Each row is a point. The points of each table are mixes of a few directions, plus a little noise. How many directions does each table use, and how many do they share? Where both have some left over, give the other angles between the two spaces (their principal angles), to ten degrees, smallest first.

First, 6 rows:
[[-13 -49  13]
 [ 12  42 -11]
 [ -9 -32   9]
 [ 26  94 -26]
 [ -2  -7   2]
 [-13 -48  13]]
Second, 5 rows:
[[ -5 -19   5]
 [  4  17  -4]
 [-24 -89  25]
 [  7  27  -7]
 [ 18  65 -18]]
Directions: first 1, second 1, shared 1

First (6 x 6):
[[  1 -14  27 -12   4 -41]
 [ 95  23   5  15  48  20]
 [-17 -27  16  31 -32   3]
 [-35  -1 -25  19 -27  -9]
 [-23   8  -4 -38   8  16]
 [-22  11 -20 -15  -1  10]]
Second (8 x 6):
[[ -3  -2 -16   8  21  -7]
 [ 12   6  60 -31 -77  27]
 [ -6  -3 -32  16  41 -14]
 [  1   0   5  -3  -6   2]
 [  4   2  18  -9 -23   8]
 [  7   3  34 -17 -43  15]
 [-13  -6 -65  33  84 -29]
 [ -1   0  -3   2   4  -2]]
Directions: first 4, second 1, shared 0; angles 50

First (10 x 8):
[[ -6  -8  -2  20  -5   2 -19  -8]
 [ 20 -29  48 -27  39  -2 -54  -2]
 [  2 -30   6 -21  14 -31  29  36]
 [ -4 -10  -6   1  -2 -12  16  13]
 [ -9  37 -31  14 -28  14  32 -10]
 [ 15  10   8 -51  15 -11  47  25]
 [  9  32  10  -2   0  32 -31 -34]
 [-30   1 -48  56 -41  -6  25   1]
 [ -3  26  -3  30 -14  34 -44 -42]
 [  7 -29  19 -20  21 -19  -2  20]]
Second:
[[-10  -5 -13  14  18  -9  15 -21]
 [-11 -24   0  28  33  -9 -21 -37]
 [  4 -27  13 -18  36 -24  12   6]
 [ 10  42  -2  -4 -95  40 -24  55]
 [ 14  10  13 -21 -45  14 -16  50]
 [  0   6   4   0  44   2  -1 -50]
 [  5  12  -1 -19  -5   0  21  13]
 [-13 -13 -15  21  14 -14  14 -15]]
Directions: first 3, second 4, shared 3

First (9 x 11):
[[-29 -19  47 -21 -17  13 -19  -6   9 -11 -10]
 [ 32   7 -15  23  15 -15   4   5  44 -39 -30]
 [ 27  -7  17   9  29  36  10  11  13 -13  -7]
 [ 84  92 -42  27  54 -18 -25 -19 -15  46   6]
 [-64  19 -34 -14 -69 -92 -16  -7  -4  -2 -11]
 [  7   8  23 -48 -25  21  13  25 -46  54   7]
 [-72 -28   9  13  -9  -3  19  22   9 -43  -2]
 [ 49 -58  32 -31   8  82  27   6 -19  30  20]
 [-34 -13 -37  42  14 -23 -13 -37   8 -22  27]]
Second (8 x 11):
[[-37 -32 -24 -82 -18 -25 -28  25  26  20  24]
 [-66 -58   0 -28   5  12 -15   3  18 -14  35]
 [ 58  51   7  41   1  -2  17  -9 -20   6 -32]
 [ 61  54  -5  31  -4 -12  19  -1 -19  12 -32]
 [ 23  21 -15  75  14   7  47  -3 -25 -20 -11]
 [-65 -57  33 -30   8  27 -35 -13  21 -15  30]
 [ 79  69  22  38  -2  -2   8 -16 -22  14 -45]
 [-54 -47 -17 -44  -4  -5 -13  15  19  -2  31]]
Directions: first 6, second 3, shared 2; angles 50

First:
[[ 80  60 -89  15 -59 -40 -32 -63  20  18   0 -65]
 [-45 -19   8  19  30  22  -4  11 -10  -3  -4  28]
 [ -6 -33  85 -54   9   5  48  51  -6 -17   9  22]
 [-30 -14   8  11  21  14  -2   9  -6  -1  -3  19]
 [-42   3 -50  58  24  20 -39 -23  -6  10 -11  14]
 [ 33  25 -35   5 -23 -16 -13 -25   8   8   0 -26]
 [ 40  -3  46 -53 -24 -19  35  22   6  -9  10 -13]
 [  8 -19  61 -44  -1  -2  36  34  -1 -12   8   9]
 [-36   0 -36  43  21  17 -29 -15  -5   7  -8  13]]
Second, 11 rows:
[[ 12  23   9   0  31  15 -28  22  -9  28  28   9]
 [-19 -35 -14   0 -47 -23  42 -34  14 -43 -43 -13]
 [-12 -22  -9   0 -29 -14  26 -21   9 -26 -26  -8]
 [-18 -34 -13   0 -45 -22  41 -32  14 -41 -41 -13]
 [ 38  72  28   0  95  46 -86  68 -29  86  87  26]
 [-22 -41 -16   0 -54 -26  48 -38  16 -49 -49 -15]
 [ 20  39  15   0  51  25 -46  37 -16  46  47  14]
 [ -9 -18  -7   0 -23 -11  21 -17   7 -21 -21  -6]
 [ 17  33  13   0  43  21 -39  31 -13  39  39  12]
 [ -7 -14  -5   0 -18  -9  16 -13   6 -16 -16  -5]
 [ -1  -3  -1   0  -4  -2   3  -3   1  -3  -3  -1]]
Directions: first 2, second 1, shared 0; angles 80

First:
[[  6 -38  19 -15  23  22 -12  10 -29   9   7 -29  25  55  33 -74 -57  36]
 [  1  -9 -14  -2 -46 -18  -9  -4  -4 -11  22   7  14   2   7 -11  15 -15]
 [ -3 -61  23 -14 -66  16  36 -48 -59 -11  20 -15  56  25  12 -16  14 -35]
 [-23 -10  15   4 -22  26  29   4 -35   1  -7  10  -7 -20  -1  30  45 -47]
 [-14  69  -8  13  21 -12 -22  18  33  24  10  45  -7 -55 -71  58 -16  13]
 [ -7  66  -1  -2  48 -37  -3   6  78  17 -35  10  -6 -70 -14  29 -11   7]
 [ 57  10 -28  17  93  -5 -27  -9  44 -16 -23 -33 -64  66  -5  -5 -46  92]
 [-18 -26  -6   0 -50   7   7  22 -30 -14   5   4 -12  -2  40 -13  56 -52]]
Second, 11 rows:
[[-34  53 -38  39  10   1  79 -76  -2  65   1  13   9 -18 -12  50 -19  22]
 [ 40 -17  16   0 -29  54 -38  58  35 -17  24  58 -27  13 -13 -15  19  53]
 [ 94   5  38 -37 -51  33 -78  65  27  56  58   3  53 -24   2 -61  64 -25]
 [  6  19 -44  24  27 -27  38 -55  22   4 -23 -27 -30  17  21  21   2  19]
 [ -7 -17  33 -24 -14   5 -31  37 -23  -7  11   1  28 -13  -9 -21  -2 -32]
 [ 10 -41  51 -48 -13 -10 -70  65 -28 -34   7 -25  33  -7   3 -49  10 -60]
 [ -2  -8 -26  21  18  -1  18 -14  22 -38 -23   9 -53  29   8  18  -8  43]
 [ 10  24 -40  24  19 -17  36 -50  23  16 -14 -17 -22  11  16  20   5  21]
 [-22  12 -30  14  30 -38  37 -52  -6  -3 -28 -37 -12   8  16  20 -13  -9]
 [-68 -29  59 -22 -22  31 -19  55 -60 -22  14  47  38 -27 -43  -1 -41 -27]
 [-27   0 -20  10  27 -31  27 -35  -9 -19 -28 -26 -17  11  11  17 -17  -6]]
Directions: first 6, second 4, shared 1; angles 50, 50, 70

First, 10 rows:
[[ -2 -51  32 -40 -31  19  -8 -53  -5 -41  15  -3 -21  -4 -60  21  12  -6
   37   0]
 [ 79 -10 -31 -31  -5  63 -13 -47  24 -15   5 -15 -33  68 -42 -14 -53 -23
   25 -93]
 [ -5  15  -7  14   9  -9   4  19   0  13  -5   2   8  -4  20  -5   0   3
  -12   6]
 [ -7 -28  10  -5  -3   0  21 -14   7 -29  -7  18  11 -38 -16  27  -6 -26
   45  20]
 [  2  -5   4  -8  -6   5  -6  -9  -2  -3   5  -4  -7   7 -10   0   2   3
    0  -5]
 [ -9  54 -28  46  33 -28  11  61   2  44 -16   6  27  -6  68 -20  -5   9
  -41  13]
 [-14  53 -23  42  28 -30   5  59  -2  46 -12   1  22  -2  65 -22   3  16
  -48  15]
 [  3   7  10 -19 -17   8 -38 -12 -17  17  22 -30 -31  51 -16 -26  22  39
  -46 -24]
 [-42   5  18  14   0 -32   4  23 -15   9   0   5  14 -32  19   5  30  16
  -16  47]
 [ -5 -40  15 -13  -9   5  22 -26   8 -39  -5  20   8 -41 -29  34  -6 -31
   57  20]]
Second, 8 rows:
[[ 20  23 -28  18  20   4   9  18  13  15 -13   6  11   7  25 -10 -26 -12
   -2 -19]
 [ 28  28 -13  42  12   2  71  58  29 -17   3   3   7 -20  50  28 -22 -25
   -3  11]
 [ 17  26 -41   7  28   4 -30   0   4  39 -24   6  15  27  16 -36 -29  -3
   -8 -38]
 [ 24   4  13 -10 -21  20   3   2   1 -10  30 -30 -37  41 -10  -1  10  20
  -32 -22]
 [-40  -5  31   5 -12 -26   6  15 -16  -4  11  -2   2 -27   7  13  38  19
  -16  48]
 [-10  16 -28  11  27 -14 -22   3  -2  33 -28  18  28  -6  18 -23 -15  -5
    4  -5]
 [-23 -29  60 -16 -44  -4  22  -1 -14 -42  43 -23 -33 -12 -25  36  51  24
  -16  42]
 [-15 -64   6 -57  -9  14 -59 -95 -14 -14 -22  23   7 -10 -81  -6  -7 -18
   72 -17]]
Directions: first 3, second 4, shared 3

First, 11 rows:
[[ -2 -28  29 -14 -15  28  23  37 -30 -30  -9   0 -14 -50 -16  10 -46 -33
    7  24 -11  -2 -24   9  37  16  -8   5  -5  45  27 -59]
 [-10  11 -26   8  25 -38 -20 -69  20  49   1 -16  23  39  16 -15  19  56
   -5 -29  -4  10  17  -2 -25  -7  20 -19 -21 -59 -29  46]
 [ 26  38   4   9  -6  12 -23  52  27 -28  18  28   3  21   5  10  60 -38
    1  10  23 -11   9 -16 -25  -8  -1  13  36  21  -7  38]
 [ -2 -39  42 -39   7  16  -7  -7 -41  15 -28 -21  32 -69  -7   9 -66  -9
   24  29 -30  20 -42  19  65  25   8 -23 -56  36  13 -53]
 [-21  -9 -38  11   0  -8  27 -34  -2  17  -8 -12 -22  19   8 -12  -9  34
  -20 -20   1   5  20   6  -9 -18 -28   5   7 -36  -4   2]
 [-24 -33 -19  16 -36  34  78  39 -30 -48  -6   5 -74 -24 -17  -1 -48 -20
  -26   2   3 -13   9  10  11 -11 -56  37  39  22  37 -69]
 [ -7 -30  21 -19  -2  12   9  -1 -28   1 -15 -13   7 -41  -8   4 -46  -8
   10  15 -17   9 -23  13  38  14   1  -8 -27  22  14 -42]
 [ 24  51 -19  -9  19 -11 -60 -13  38  41   0  12  53  46  34   2  86  11
    0  -4  17  15  14 -12 -28 -23  -8 -11   3 -24 -42  95]
 [ -7  -6   5   8  12 -28  -5 -37   7  12  11 -12   3  11  -6  -7 -14  26
    4 -15 -10  -3   2  -2 -11  14  41 -13 -16 -25  -2  -2]
 [ 16  32 -16  15 -17  19   4  53  20 -30  12  29 -19  28   6   7  55 -31
  -13   3  29 -11  18 -13 -29 -22 -32  26  51  14  -3  31]
 [  6  11  18  15  14 -33 -21 -19  21  -4  24   2   8  22 -10  -6  10  12
   11 -12  -1 -15   3 -12 -27  20  64 -11  -8 -17  -4  14]]
Second (10 x 32):
[[ 37  13  18  30  28 -10  -3  -2  74 -40  53  31  -5  53 -25 -40  63   5
   26 -29  18 -20  14   9 -68  10  44  34  35  27 -13  40]
 [-13  -2  -8  -6  -1  -1 -10  -3 -15  16 -20   3   3 -15   9   9  -8   0
   -4   8   1   7   2  -3  16  -5 -19 -14 -11  -8  -9  -4]
 [-11   2 -12  -9  20 -15 -32 -40  -2  47 -29  -7  17  -8  12  -2  -9  33
    2  -4  -9  11   9   1  11  -2  -7 -34 -25 -39 -27  16]
 [ -6   4  -9  -1  21 -16 -35 -23  14  27 -16  21  16   0   7  -6  23  13
   13  -1  10   9  13   0   0  -6 -14 -19 -16 -11 -37  21]
 [-11  -6   0   8   7   1 -23  35  -9 -19 -13  53   3 -13   9   0  26 -47
   -3  13  13  -1  -9 -13  15  -1 -29   6  -9  46 -26  19]
 [ 23 -23  52 -12  -5   6  34  19 -43 -36  38 -42  39   1   4   5 -37 -40
  -18  -3 -49   2 -78  -1  24  33  82  31 -39  69  62  12]
 [-12  10 -30   7 -28  23  47   4 -20   6 -30 -46 -76 -15 -11  11 -73  43
  -37 -13 -16 -19  35   2  -3  -4 -25 -21  50 -83  34 -46]
 [-14  -7  -5   6 -14  19  20  42 -44 -20 -27   3 -36 -28   6  12 -42 -27
  -36   4 -17 -10 -11 -13  28   6 -22  -3  10   6  18 -11]
 [ 10  -5  21 -43 -31 -11   7 -41  20  20  58 -43  84  22  -2  20  40   6
   61  35  31  34 -16  20  -3 -21  28  27 -36  28  24 -46]
 [ -7  13 -25  19   3   4  -4  10  24  -3 -16  28 -44   2  -9  -8  13  13
   -3  -8  21 -13  42  -2 -23 -11 -38  -8  40 -31 -25  -2]]
Directions: first 4, second 5, shared 1; angles 30, 40, 50
